Rows are points. The points of each table are mixes of a few directions, plus a little noise. Count the directions of each table, and those that both share. Where both have some left over, give the other angles between the two spaces (their principal angles), to ten degrees, smallest first.
In the rows, 128 means zero.

First:
[[131 129 130]
 [149 134 143]
 [174 140 161]
 [161 137 153]
 [146 132 141]
 [  7  94  42]]
Second:
[[ 93 229 137]
 [162 110  87]
 [121 105 147]
 [136  68 140]]
Directions: first 1, second 2, shared 0; angles 90

First, 10 rows:
[[122 140 126 132  69 138 141 133]
 [125 140 130 128 118 138 140 153]
 [176  93 129 124 154  72 131 103]
 [ 99 136 122 134  99 152 112 105]
 [125 129 133 122 203 134 121 151]
 [128 115 126 127 156 120 110 103]
 [134 146 127 135   7 132 163 143]
 [122 135 131 125 164 139 128 151]
 [ 92 130 122 131 152 155  93  96]
 [158 116 133 123 158 100 140 142]]
Second (8 x 8):
[[148 149 185 135 125 142 135 115]
 [125 112  78 123 128 120 118 132]
 [148  91  59 139 113 130 109 128]
 [ 88 124 160 135 147 129 171 135]
 [122 137 183 126 111 139 114 134]
 [178 146  58 122 155 112 134 102]
 [118 115 109 134 135 126 143 130]
 [ 96 146 190 108 110 128 103 144]]
Directions: first 3, second 4, shared 0; angles 60, 60, 80

First, 8 rows:
[[ 84  94 118  91 131  92 133 135  81  82 124]
 [154  93 194  70  87 180 129 193  80 161 195]
 [157 176  74 205  62 120 124 142 104 199  80]
 [135 118 159 105 149 150 128 127 150 120 155]
 [124 131 147 120 198 136 128  82 203  89 137]
 [145 151 147 143 201 151 125  72 233 109 133]
 [122 146  83 165  95 100 127 131  98 145  89]
 [103 116 101 125 102  96 130 143  75 118 109]]
Second:
[[158 147 135 149 116 152 125 133 145 164 134]
 [ 94  94 175  65 236 130 130  75 202  34 163]
 [152 133 177 114 193 171 125  94 220 114 163]
 [134 134 119 139 109 128 128 137 114 143 121]
 [146 141 126 145 110 140 127 137 128 155 125]
 [ 69 101  66 118  69  53 134 160   7 103  84]
 [150 140 146 136 140 153 126 122 163 143 141]
 [103 124  71 146  51  80 131 168  24 148  87]
 [174 155 152 152 129 174 124 125 177 171 144]
 [102 112 115 113 129 103 131 129  99 102 119]]
Directions: first 3, second 2, shared 2

First:
[[ 98 161 132 173 127 163  88 157 122  92 140 185 122 175]
 [153 110 167 148 127 120 117 131 101 142 137 119  86 145]
 [ 60  61 113 124 105 118 101 120 125 186 118 166 138 140]
 [169 173 157 155 123 162 149 144 151  99 121 107 127 133]
 [ 96 158 113 104 134  96 121 113 129  90 155 167 124 110]
 [171  87 136 112 146 100 134 118  91 160 128  81 103 120]
 [126  74  67  74 152  99 138 109 109 171 113  91 159 100]
 [152 200 137 133 111 166 176 133 197  83 113 109 164 101]]
Second:
[[105  82   7  55 129 209  87  66 165  96 193 221 138 113]
 [146 137 168 150 125 112 141 142 120 138 113  99 117 132]
 [183 116 170 142 116 150 139 120 133 136 135 103  92 130]
 [105 136 116 126 133 114 125 135 124 126 121 134 144 128]
 [ 89 142 110 126 137 102 125 141 120 126 115 136 154 128]
 [187  92 125 111 114 194 122  90 152 123 168 140  87 124]
 [128 152 177 160 130  85 145 158 109 142  96  88 130 135]
 [131 111  97 107 126 158 117 107 141 119 150 153 124 124]
 [126 134 140 136 129 116 132 137 123 132 119 118 130 130]
 [ 79 178 170 167 141  39 146 185  94 144  69  86 164 137]]
Directions: first 5, second 2, shared 1; angles 90

First (9 x 20):
[[120 145  76  25 116 113 210 153 152 142  98  81  76 152 108 144 135 150
  122 149]
 [139 133 127 145 128 145 104 118 128 116 129 145 132 127 138 112 112 134
  133 113]
 [132 107 185 233 141 137  49 105 102 118 160 172 183 102 146 117 127 101
  132 111]
 [124 123 137 138 130 123 125 128 125 131 132 128 135 124 127 132 134 122
  127 131]
 [124 140  92  59 119 120 182 144 145 136 107  98  93 145 115 137 131 144
  124 141]
 [115 130 110  76 124 108 179 145 137 144 116  96 105 138 111 148 145 131
  121 149]
 [ 94 124 103  29 122  75 236 166 142 167 109  58  90 143  89 178 174 125
  111 180]
 [146 115 181 249 140 159  22  94 103 103 160 191 185 102 158  98 106 110
  139  92]
 [157 135 142 199 131 173  45  98 119  95 140 183 153 118 159  85  87 135
  142  85]]
Second, 9 rows:
[[177 151 189 141  94 140 116  58 129 112 117 123  49 129 128 191 131 133
   85 160]
 [ 87  87 122 108 124 105 121 172 100  47  95 146 223 120 122 109 130 105
  207 128]
 [136 182  77 139 113 127 150 151 122 181 186 115  86 144 213 167 105 155
   90 134]
 [112 149  97 128 133  87 129 132 123 135 142 133 134 109 184 154 116 122
  149 108]
 [148 115 167 143 143  92 132  49 152 189 114 145  96 119  90 112 149 148
  123  74]
 [112 139  57 134 150 142 164 186 139 220 182 119 140 156 148  74 120 163
  104 100]
 [147  84 202 129 121 131 117  72 132  98  78 144 132 131  47 107 155 128
  141 125]
 [112 130  93 115 106 179 133 217 101  73 144 111 167 156 149 125 112 123
  128 186]
 [122 115 147 116 169 149  90 115 155  96  96 115 125  89  71 112 133  77
  126 138]]
Directions: first 2, second 5, shared 0; angles 70, 90
